Each row of a before or after table is a point. The points were changed in one or more steps. Then noise was added and the rows were shuffled. The steps act on columns, c1 being the first. Write out the steps. A step turns or swaps two columns, mirrors them in a line or flattens them onto one, adds a multiple of one to another, or multiplies or shifts one. Angles are multiples of 10 degrees, from the lower column toward the higher: turns from -170 to 170, lines from 10 to 170 but not 90. Use the fewest steps. Two steps may share a column if one is a turn and the other turns, adds or multiplies; they go together, in the order done. Otherwise the lowest column goes first.

Before:
0:  40  41
1: -14  -1
2:  14   7
3:  14  24
4:  -9  16
5:  -2  32
6: -19  -4
7: -16   3
8:   3  78
9:  37  39
10: -14  42
11: -18  -2
12:   4   3
After (13 x 2):
0:  25 -34
1:  -5 -26
2:  14   7
3:  18   9
4: -14 -14
5:  -2  -4
6:  16  10
7:  12 -30
8:  23 -73
9:  14   1
10: -23 -50
11: -25 -53
12:  15 -15
Steps: turn c1 and c2 by -160 degrees

Before:
0:  -3  12  14  -3
1:  -1  16  24  17
2: -11 -11 -22   6
3: -29  11 -10 -19
4:  30  -7 -45  -6
5:   3   3  13  15
6:  21  -9 -22  15
7:  35   3 -19  28
8:   2  13 -16  41
After (9 x 4):
0:   -4  -46   32   15
1:  -15  -61  -55    6
2:   -2  -38   35   -3
3:   32  -56 -113   -8
4:  -10  -35   59   17
5:   13  -59  -54   15
6:  -19  -37  -40   41
7:   20  -47  -48   29
8:  -19  -38  -25  -19
Steps: add -0.5 times c4 to c1; shift c2 by -50; multiply c3 by 2.5

Before (8 x 6):
0: -23   1  23 -26   3 -17
1:  24 -21  12  39  -6   5
2: -30 -45   4 -10  22 -25
3:  31  12   8  19 -43  23
4: -42  14  30 -14  21   3
5:  -4  -6  -2 -14  23   9
6: -47  -2  27 -28  -4  33
7:  -7  24 -19  34 -36  35
After, 8 rows:
0: -21  23   8 -36 -87  15
1:  22 -23   5  23  46 -49
2:  -7   4  -4  15  44 -10
3:  45  33 -21  -8 -75  27
4: -19 -17  21  17   7   1
5:  -7   4  29  15  46  13
6: -19   7  10 -52 -11 -15
7:  -4  34  25  28 -11   2
Steps: add 1.5 times c3 to c1; turn c1 and c4 by -150 degrees; swap c2 and c6; multiply c5 by 2

Before (13 x 8):
0:   5  44  15  -2  82   6 -16   5
1:  -1  64   0 -12  -2  18   1  27
2:   4  12 -19  45   5  -7 -16 -19
3:   1   3  61  -8  -1  -3   1  24
4:  30  24   6 -14  -6  16  -6 -57
5:  16  29 -15   0  14  60  28  10
6: -13   8  -3  -2 -28 -13  -6   7
7:  -7  58  18 -22  21  14  34  -1
8:  -7   6 -18 -19 -37  38  -2  14
9:  15  10  38 -21 -20  17  23   2
10:  -9   0 -12 -16 -20 -21   2 -39
11: -10  47 -17 -21 -18  35  11 -24
12:  99   5  26  -1  61   5  21  23
After (13 x 8):
0: -11  57   4 -28  20  12  34  -6
1:   7  11   2  50   6   4 -18  21
2:  10   8 -22 -13 -35  28  -5 -29
3:  11  47 -26 -15 -26  35  10   8
4:   9   2 -17  -6 -20  -5  -1  49
5:  -9   8 -13   3 -29 -10  -4  -2
6:  20  29   1   4  20  48  27 -32
7:  -6  45  13  -4  83   1 -20 -11
8: -11  11  30 -35 -15  12  25 -12
9:  16  26  27 -11 -11  37  -3  46
10:   5  62  -8 -11  -1   8  -1 -35
11: -36   3  37 -32  -3  -8  -1 -19
12:  42   6  91  -9  67  -6  19 -23
Steps: turn c3 and c4 by -20 degrees; turn c1 and c3 by 50 degrees; mirror c6 and c8 in the line at 170 degrees
